Each row of a before or after table is a point. One or more steps were done to the points. Then noise was added and the rows were shuffled. The steps act on how far a point lies along the listed directions, d1 being the first. What was done? A step turns or swaps two directions, mirrors them in a line or flattens them onto one, adds a multiple of one to another, or multiplies one. Angles are multiples of 10 degrees, from the lower direction toward the higher: turns from -170 to 170, lines from 10 to 170 but not 90. Use the fewest steps. Two steps may share a direction if one is a turn and the other turns, adds or multiplies; they go together, in the order done. Otherwise the lowest direction goes first.

Directions:
(1): [19 52]
(2): [-52  19]
Before:
[[ -30 -109]
 [  -7  -36]
 [  16  -13]
 [ -20  -20]
 [ -75    2]
 [  60   16]
 [  35    2]
 [ -23   -6]]
After:
[[ 19 -21]
 [ 49 113]
 [ 19  28]
 [ -8  13]
 [ 18  -5]
 [  4  19]
 [-44  46]
 [ 22 -43]]
Steps: multiply d1 by -1; multiply d2 by 0.7

Directions:
(1): [71  7 29 -7]
(2): [ 9  7 -5 77]
(3): [-26  53  51   2]
Before (14 x 4):
[[   4   15   38  -10]
 [   5    9   21  -10]
 [-110   -4  -24   22]
 [  17   -4   30   52]
 [  69  -88  -80   64]
 [  11    0   33  -13]
 [ -11   11  -26  -40]
 [ -89   -6  -34  -31]
 [ -22   15    8  -42]
 [   8  -52  -80   73]
 [  13   24   11  -23]
 [ -22   19   23   30]
 [ -97  -32  -43  -25]
 [ -26   12   -3  -42]]
After:
[[ -3 -64 -73  61]
 [ 17  -7  26  12]
 [-49 -40 -75  22]
 [ 20  18 -15 -42]
 [ 11   7  29   7]
 [-32   6  16  11]
 [ 14  10  10 -45]
 [  8   5  25   7]
 [-22 -15   9  56]
 [-43 -13 -10 -92]
 [-49 -32  -9 -93]
 [ 16  14  18 -37]
 [-86 -11 -17 -71]
 [ 24  20   6  -2]]
Steps: turn d1 and d2 by 50 degrees; multiply d3 by 0.7

Directions:
(1): [-26 -64  -9 -58 -24 -14 -45   5 -50]
(2): [ 20 -21  65 -27 -20  68  50   6 -18]
(3): [-44  14  37 -10  -5 -30  18 -93  -4]
Before:
[[  7 -43   9 -24  -6  23  -3  35 -32]
 [ -4 -48   5 -35 -21  27   9  29 -23]
 [ -7 -34   7 -44 -16 -17 -28  27 -37]
 [ -9 -32  16 -23  -2   2   8 -19 -17]
 [ 15 -16  -4 -11   6  33  -2  32 -15]
 [  9   2 -24  14  13  10  -8  21  11]
 [-16 -38 -14 -25  -2  -8 -15  17 -34]
 [-23 -14 -14 -39  -3 -22 -33 -21 -27]
 [  6 -52  11 -50 -37  18 -11  21 -45]
 [ 18   1   9   6  -8  28  24   1 -17]
 [ -4  30   5   9  16  -6  11 -32   7]
 [ -8   7  38  -3 -11   2  30 -45 -18]
 [ -4  10  -6  -3   1  -9  -2   4  -4]
 [ 12   4  -7  13  10   1   5  22  14]]
After:
[[ -24  -94  -12 -108  -36    4  -66   26  -83]
 [ -56  -75  -16  -62  -15  -51  -61  -25  -64]
 [   9   33   -8   37   22  -11   15    5   33]
 [ -68 -121  -18 -122  -63  -60  -94  -30 -107]
 [ -54 -108  -10 -118  -45  -53  -91   15  -97]
 [  34   51   20   34   23   38   49    2   29]
 [ -25  -67    8  -54  -15   -7  -19  -17  -45]
 [ -51 -102  -25  -84  -26  -31  -66   12  -85]
 [   7    8   45    0  -12   24   42  -27  -14]
 [ -67  -86  -22  -77  -34  -47  -52  -30  -59]
 [   6   22  -26   29   20   -1   -3    5   25]
 [   2    6   -4   -6   -1    0    1   14   -5]
 [  -1   28    1   25    3   -6   20  -39    0]
 [ -29  -11  -23  -16    9  -28  -31  -26  -19]]
Steps: multiply d1 by 3; swap d2 and d3

Directions:
(1): [  3 -20  30  -3  -6  82  24   8 -91 -44   1  -7  -6 -47]
(2): [-38  28 -52 -69  64   4   9  35   8  21 -23 -29   0 -65]
(3): [ 22 -34 -19 -30  32  10 -55 -29 -42  46  63   4  72  16]
(4): [-15  -4 -22  43 -25 -64  56  -6 -35  30  14  50  36 -68]
(5): [-58 -28  28  35  -4 -34 -86  70  -8 -23  11 -12   3 -27]
Before (11 x 14):
[[-16  -7  -2  42   0 -51 -27  34 -29  32  19  18  52 -51]
 [-41 -31 -49 -25  20 -50 -52  22   1  35  41 -13  68 -36]
 [ 16  -2  36  -5 -43   0 -40   7  -8   3   6 -21  -4  24]
 [  3 -24  41  34 -39 -18 -23  -4   5 -23  -1  31  -7  14]
 [ -6 -25  13  13  12 -30 -87  10  25  10  52  -8  31  53]
 [ 57  -7   3  33  -2 -18 -14 -47  44  43  37  29  25  89]
 [-22 -15   1  13  18  -7 -93  31  -6  -3   9  -4  36  16]
 [-31   8  23  38 -13 -18 -47  27  60 -29 -24 -16 -54  55]
 [  0  11 -31 -61  50   4 -53  49  46  19  -7 -43  10 -10]
 [  6   4   1 -27  13  37 -41  17  28 -24   9 -27 -33  60]
 [ 62   3  -3 -50   7  62  16 -57  35   6  21 -17  -9 101]]
After:
[[  49  -30  -14  -12  -10   36   53  -61  -63   31   63   33   55   10]
 [ -57    8   57   84  -56   10   28   60  -11  -88  -56   -1  -89  -36]
 [ -13  -26   54   44  -46  -19  -40   18    9  -42  -10   24  -24   10]
 [   0  -72   25    3   23   32 -107    3  -94   10  105   -2   89    5]
 [   4  -13   34   15  -51  -22  -34   12  -30   14   18   -6   13   -7]
 [  58  -57   36   20   10   75  -53  -33  -78    8   75   14   57   47]
 [  21   -6  -37  -58   44   37    6   20  -47   27   17  -16   45  -66]
 [ -12  -40   -7    8   27    6 -104   16  -65   15   48    7   83  -10]
 [   2  -62  -45  -86   61   41 -108  -10  -55   44   87  -41  108    4]
 [   8  -14    7  -10   40    9 -102   26   -6   26   29  -26   45   25]
 [  -9   -9  -11   19  -16    1   26   14  -45  -10   26   23    4  -31]]
Steps: multiply d4 by 0.7; turn d1 and d4 by 150 degrees; add -0.5 times d2 to d5; multiply d3 by 2.5

Directions:
(1): [  4  29 -10  41  30 -54  10 -41 -17   6 -89  30   0 -17 -15 -32  57 -67
 -39 -48]
(2): [ 13 -44 -30  20  -7  23  17 -68 -68  13  73  81  10 -25 -15  17 -26 -15
 -52   4]
(3): [-15  41 -27  -2  31 -51  59 -28   5 -35  26  -5  16  99 -14  52  10 -26
   4  65]
(4): [-20  -9  60  40  24 -58 -45  32  -7  -6  59 -28   8 -12  60  68  20 -16
 -52 -37]
(5): [ -7 -31 -10  90  71  -7  10  52   6 -10  -9  45  32  15  10 -50   0  77
  -6  34]
(6): [ 14  76 -28  16 -62 -32  -8 -46  18 -31  29  32  38 -35  60 -10  40  60
  38 -12]
Before:
[[  4  11  -7 -42  16  -5  23 -28 -24   9 -30 -13 -17  39 -36  32  -1 -80
   -8   3]
 [ -3  26  -7  -2  29 -30  25 -26  10 -18 -10   7  11  13   0  -9  30   6
   -2  13]
 [ 10   2   7 -47 -26  13  -3 -18   5  -6  22 -15  -4 -18  14  23  -3  -3
   10 -18]
 [ 10 -20   0 -49 -20  54   3  10  -5   7  14 -15 -28  -8 -17  -8 -32  12
   25  17]
 [  4   6  11  -2  -9   1 -10  30   8   4 -30 -18   3 -25  14 -30  10  29
    9 -23]
 [  2  45 -17 -48 -17  -7  18 -22   8  -4 -57 -23 -18  28 -33   9   9 -31
   26   4]
 [ -3 -15  20 -10 -18 -16  -5   0  -4  -7  61 -18   2  17  18  27 -15  15
   -3   7]
 [ -6 -25 -18 -12   7  19  25   9  -3  13 -13   5 -27  41 -42 -12 -20 -16
    9  19]
 [  8  10   6  29  -2  -8 -18 -10  -6  -2  18  16   9 -28  22  15  20  14
  -16 -13]
 [  7  -7  -7  -6 -19  -8   5 -20  -5 -15  63   9  24  16  20  34   6   2
  -10  14]
 [ -7  19  -9  12  24 -30  22  -5  20   5 -31 -10  -6  20 -10  -9   3 -31
    1   7]
 [ -7  -8  18   5 -25   7 -20   6 -13  14  59   4  20 -19  36  29 -19  36
  -19 -12]
 [ -2 -32  34 -17  13  15 -14  35   6  10  16 -42 -11  16   2  35 -31   6
  -16  12]
 [-17 -29  -1  27  34  -1  -5  32  -5  13  17   5   3  17  -9  23  -9 -17
  -25  -6]]
After (14 x 20):
[[  -2    3   30  -35    2  -17   -5   -1    8   -7   -3  -36   -9   -9
    14   31   16  -35   -4  -32]
 [   7   40  -47   -3  -39   -3   26  -29   12   -9   -3   31    4   15
    -6  -32   11   32   45   15]
 [   0  -21   23   21    4  -11  -18   15  -18   11  -10    1    1  -39
    15  -14   10   -2  -32  -42]
 [  30   31  -65  -50  -24   50   60  -42   19    7 -121   16  -11   21
   -76  -82   -7    8   54   37]
 [   2   29   -3    0  -28  -42  -15  -53  -36   -4   45   18    3  -22
    23   65   18  -28  -34  -28]
 [   5   -2  -30    7   -6    0   23  -38   -8   12   26   34    4   -7
    -9   -9  -17   -8   -3   15]
 [  -8  -16   24   14   36  -28    4  -13  -18   -9   62   11   10   -1
    20   37   11    2  -43    5]
 [   7   57    8  -13  -18  -24   -8   -3   18  -15  -31  -21   -7  -14
    25  -12   39   -2   27  -18]
 [ -17   -7   24  -16   23    6    4   49   18   24  -50  -49   -9   28
   -15   -2  -14   -7    0   -1]
 [  32   37  -68  -66  -57   43   42  -77  -20   -2    8   36    7   18
   -33   -5  -16   -6   53   32]
 [   1   -1   -1  -25    9  -15   26    4   12    3  -41  -34  -18   48
   -34  -20   -2  -19   19   18]
 [ -11  -12   15  -18   21  -18    7   26   21  -11    6  -41    4   51
     1   34    9  -28   -5   16]
 [  -2  -29   29    6   25   18  -19   35   -2   13    9  -22  -12    3
    -8   27   -7    1  -21    2]
 [  12    6  -85  -28  -14   71   54  -13   25    8  -57   37    2   29
   -72  -70  -31   29   63   44]]
Steps: turn d1 and d2 by 120 degrees; turn d2 and d3 by -20 degrees; turn d4 and d6 by -120 degrees; multiply d4 by 3

Directions:
(1): [  -5   93  -16    7   43    1  -26    8  -49   -9  -21    3   65   16
  -42  -11  -36  -39 -103   -5  -37   13   69   19    1   -7  -45  -53
  -34   -4  -72   24   19  -65   32   26    4   34  -32  -12   19  -63
   24   41  -17  -30   31   40]
(2): [-15  66 -17 -21 -63  26 -32   5 -22  18 -51  66 -51 -28  43 -11   7  -6
  26  24  75  26  61  14   8  18 -27 -10   7 -11  27 -55 -23  -5 121   7
   4   6  22 -29 -38  79 -26  65 -12   7  41   4]
Before (9 x 48):
[[   5  -28    4   -4   11   -7    4   -9   23  -13   24  -29   15   12
   -12   17   -3   -9   -3   -2  -27  -17  -38   -2  -10  -12    8   13
     1    3    8   21   15    7  -52   -7   -5  -11    3    7   10    4
     2  -33   -4    7  -12  -10]
 [   1    0   -5    7   46   -2   -4    9  -18   -4   14  -29   38   28
   -26   -9  -17  -22  -40   -9  -35   -7   -6    3   -9  -13   -7   -3
   -18    1  -54   30   15  -19  -28    8   14   17  -18    6   23  -63
     7  -15    0  -19   -9   14]
 [  -4   16   -1  -10   15    2   -9   16   -1   -3    5   -5   18   -8
   -10   11  -11  -17  -40    8  -26   -1   26    5  -16  -12   -6  -28
    -5  -12  -25   14    4   -7   -5    1    6   11  -15   18    0  -23
    12    7    8   -1    3   19]
 [   1  -67   10   -2    3  -12   29    1   34   -1   28  -21  -19   -2
     1    0   18   16   25   -7  -11  -19  -51  -19    5    3   35   28
    21    2   16   12    1   38  -50   -9   -6  -20    6    8    2    6
     0  -37   15   20  -31  -30]
 [ -10   49    3   19   57  -17   -4    9  -10  -13    8  -40   61   17
   -57    3  -37  -17  -86  -32  -56   -1   34    7    5   -9  -26  -28
   -25    7  -68   38   33  -49  -21   22    1   28  -35   -8   47  -88
    39    7  -10  -28   10   43]
 [  15  -62   21   16   77  -19   36    0   14  -11   60  -64   54   27
   -52   -2   -4   -6  -37  -19  -86  -27  -42   -2    0  -20   13   -9
   -11   -1  -39   68   21   -9 -121   -6   -7    3  -24   15   44  -91
    35  -70    5  -13  -31    1]
 [  10  -49   -1    2    7   -6   18  -17   31   -5   15  -33  -11    3
     9    9    5   14   33    0   -8  -17  -41   -1   -7    8   20   15
    18    6   22    0  -11   31  -36    6   -6   -8   14   11    8    4
     2  -34   14   -5  -15  -13]
 [   7  -47   17    6    9   -2   18  -10   27  -13   34  -21  -12   -2
    -7   20    8   11   32  -12  -30  -13  -48  -17   -2  -17   24   35
    10    6   14    8   -7   35  -47   -9    2   -7    0   18    3   -7
    -2  -36   25   22  -35  -22]
 [  -1  -55   14   12   33  -16   32   -4    2   -2   23  -31   19   19
    -9   12    5    9    8   -3  -21  -15  -40   -5  -15   -9   11    5
    12    0    6   15    0   -1  -66    5    6   -4   -4   32   -5  -38
     4  -38    2   -2  -28    3]]
After, 9 rows:
[[   9  -38   -3    9   30   -9   17  -15   23  -11   18  -44   12   11
    -8    8   -5    4    5   -6  -29  -17  -35    2   -9    1   14    4
     8    7   -1   13   -4   17  -50   12   -6   -2    3   13   20  -27
    11  -35   12  -12  -15   -5]
 [  -2  -23    8   14   45  -16   23   -1  -16   -4   14  -27   40   24
   -22    8   -7   -4  -26   -4  -32   -9  -16    2  -14  -11   -5  -14
     2   -3  -18   22    7  -24  -54   12    8    7  -15   27    1  -60
    11  -22   -6  -13  -17   15]
 [   6   -5    1   -2   21   -8    1   -7   11  -15   18  -28   32   17
   -21   15  -11  -20  -29   -2  -37  -14  -22    2  -11  -13   -3    0
    -7    3  -10   26   21   -8  -44    0   -4   -1   -6    5   15  -12
     8  -22   -9   -1   -4    0]
 [ -20   97  -10    6   22   -1  -25   13  -28   -3  -24   -2   36    0
   -37   -3  -35  -23  -79  -15  -16   15   75   17   10    2  -46  -39
   -24    0  -59   10   21  -58   54   27    4   33  -25  -26   27  -46
    26   51  -20  -27   38   49]
 [   4  -50    9    5   31  -17   29    4   23   -7   33  -35   14    9
   -21   -2    5    4  -14  -13  -37  -20  -43  -16    3   -3   25   15
    10    1  -13   32   12   19  -68   -2   -6  -10   -8   12   17  -31
    12  -38   14    9  -29  -17]
 [  -8   28   -3  -14    1    8  -15   17   -5    0   -3    8    7  -13
    -3    9   -8  -20  -36   12  -11    4   38    8  -14   -8  -12  -29
    -3  -17  -19    3   -1   -6   18    4    7   13  -11   12   -8   -7
     6   20    6    0   10   21]
 [   6   18    5   14   82   -9    8    8  -24  -11   29  -41   79   28
   -63  -11  -22  -31  -93  -15  -84  -11   20   14    4  -18  -24  -44
   -29   -9  -75   66   27  -51  -61   11   -4   26  -36   -4   42 -103
    39  -24   -9  -30    3   26]
 [  -5   36  -14    1   33    6  -20   13  -33   -2   -7   -7   32   22
   -21  -14  -19  -30  -49   -3  -16    3   27   10   -4   -8  -24  -16
   -20   -4  -58   18   10  -30   15   14   15   25  -16   -5   15  -48
     3   14   -7  -23   11   21]
 [   7  -27   15   13   33   -6   15  -10   14  -19   34  -29   17    8
   -27   19   -6    0   -4  -18  -53  -13  -35  -13   -3  -23   13   20
     0    6  -12   24    3   14  -56   -2    4    2  -13   19   16  -38
    10  -33   23   11  -31   -9]]
Steps: turn d1 and d2 by 40 degrees
